Each row is a point. Examples show where two turns around zero, p and q, send a point. Write where each new point lands after one turn and then the other. Backwards means that the second turn is done in reverse. Each puzzle has new turns, and all numbers are rounded.

Turn p:
[-14 -13] -> [-10 -16]
[ 24 -43] -> [ 35 -35]
[-13  66] -> [-31  60]
[  3 -10] -> [ 6 -9]
Turn q:
[36 24] -> [16 40]
[21 22] -> [ 5 30]
[-40 -52] -> [ -4 -65]
[-17   7] -> [-18  -4]
Where do these land?
p, then q: [25  1] -> [15 20]
q, then p: [-39  39] -> [-55  -5]
q, then p backwards: [ 50 -33] -> [ 58 -16]
p, then q backwards: [  0 -21] -> [ -6 -20]
q, then p: [-37  14] -> [-34 -19]

Turn p:
[ -6 -26  -7] -> [-10 -25   5]
[-26 -44 -47] -> [-20 -62 -25]
[36 20 46] -> [22 41 41]
[ -2  22 -36] -> [ 17  -2 -39]
[-2 28 44] -> [-9 48 18]
Turn q:
[-11  52 -60] -> [-13  43 -66]
[ -2 -39  -5] -> [  3 -39  -1]
[22 -9 22] -> [21 -3 24]
[-9 -3 44] -> [-12   0  43]
Where do these land?
p, then q: [ 15 -28 -49] -> [ 30 -49  -9]
q, then p: [ 3 47 48] -> [-6 67  3]
q, then p backwards: [-17  -6 -37] -> [-28   4 -30]
q, then p: [-10   2  47] -> [-27  31  25]
p, then q backwards: [ 24 -31 -39] -> [ 19 -51 -10]
q, then p: [-14  16  31] -> [-21  31   4]

Turn p:
[-25   8  31   2] -> [-10  11  19  33]
[ 49 -16 -10   8] -> [ 33  -5   4 -41]
[  1 -27   6 -19] -> [-12 -21  20 -12]
[ 20  61  46 -33] -> [-21  78  27  -6]
[ -8 -46 -23  31] -> [ 26 -54 -10   6]
[-37   0  18  41] -> [17 -7  0 55]
[  1  20 -68 -30] -> [-32  -2 -60 -36]
Turn q:
[ 42 -10  26 -19] -> [ 52 -13  -4   4]
[-36  15 -23  74] -> [-63  38  23  40]
[-56   4  15 -14] -> [-37 -29  25 -27]
[ 47  15  -7 -35] -> [ 49  17 -21 -24]
[  2 -23 -11  -5] -> [ -3 -11 -22   6]
Where do these land?
q, then p backwards: [ 30 -58  34  31] -> [-49 -23   9  58]
q, then p: [ 0 21  4  0] -> [-7 17 10  0]
q, then p: [-23  32  14  17] -> [-13  21  27  26]
p, then q: [-42  10 -37 -41] -> [-67 -10 -14 -13]
q, then p backwards: [-14 -20 -35  39] -> [-47  31  -4 -14]
q, then p: [ 49  15  20 -45] -> [ 10  18  14 -67]

Turn p:
[ 22 -10 -12   7] -> [23  6 -6 14]
[-24 -39   6 -11] -> [ 11 -39  20 -14]
[59 39 14 48] -> [ 7 79  4 34]
[-31   1   3 -87] -> [-13 -39 -36 -75]
[-28 -14  11  27] -> [-14 -16  34  14]
[  1  22 -23  16] -> [-14   8 -17  26]
Turn q:
[  5  -3 -30 -32] -> [-35 -14 -21  -8]
[-17  -8 -13  18] -> [  2 -15   9  23]
[ 20 -38  -6 -22] -> [-16 -29   7 -35]
[ 7 68 41 72] -> [ 84  53 -15  38]
[-15 -19   8 -35] -> [-34   4  20 -16]
Where do these land?
p, then q: [ 58  -7 -36 -42] -> [ -6 -38 -69 -15]
p, then q: [ 18  10 -23  24] -> [ 27  -8 -15  23]
p, then q backwards: [-26 -31   3   0] -> [ -1 -38  -8  13]
p, then q: [ 16  35 -46 -24] -> [-19 -36 -35  36]
p, then q: [-37  -4  55  20] -> [ -6  48  48 -11]
q, then p: [-29  -3  48  21] -> [-11  52  22 -17]

Turn p:
[ -9  -1 -40 -31  29   4] -> [ 26 -35 -21  -3 -26 -22]
[ -6   0 -15  -1 -49  15] -> [ -6  12 -10 -29 -19  38]
[-41  39  10 -67  25  44] -> [-16  -9 -74 -35  -4 -58]
[ 40 -13  16  14 -19 -25] -> [ 6 16 50 -6 15 13]
[ -2 -47  33  34  13 -45] -> [-25  12  57  51  -5  -5]
[-27  11  16   2   6 -52] -> [  8  42   6  32 -17 -25]
[ 44  12 -20  48  -6  59] -> [  7 -37 -10 -12  55  60]
Turn q:
[-2 55 17 24 12  7] -> [-13   2  27  37  42  -6]
[ -6 -32  27 -40   5  39] -> [ 10  45  11 -47  -8  21]
[-19 -26  25  23  -8 -23] -> [-30 -24  16  -8 -24  20]
[ -1  80 -78  -3   2  -9] -> [ 13  -2 -63  64  54 -37]
[-17 -29 -74   6   0 -11] -> [ 13 -40 -69 -17   0  -1]
[  8 -22  23 -48   3 -32] -> [-19  31   0 -20 -45 -25]
[ 76 -11  26  19   5 -14] -> [ 35 -19  55   4 -30 -39]
[-27  -2  12   0 -40  55] -> [18 25  1  3 11 67]
[-11 -12  22  19  21 -13] -> [-26 -18  21 -16   1  -1]
Where do these land?
q, then p: [-30  15   0 -43 -25  36] -> [ 30  -8 -53 -12  31   9]
q, then p: [-11  41  46  18 -19   6] -> [-37  14 -22  31  40   6]
p, then q backwards: [-31 -35  17  41  21  54] -> [-59  24  -7  41  -9 -40]
p, then q: [-13   7  -4 -22   2  11] -> [  1   0 -25   4 -13  -5]
q, then p: [  2   5 -11 -24 -32  28] -> [ 25  -8 -14 -18  30  21]
q, then p: [ 40  15 -20 -12   2   0] -> [31 12 32  7 12  4]
q, then p: [ 45 -68 -20  -9   4 -75] -> [  3  40  56 -39 -76  27]
p, then q: [  8  -9 -32  69  30 -72] -> [ 34 -52  86  23  13  11]
q, then p backwards: [ -9  30  23 -19  18  12] -> [  6  11  42  11  -9 -14]
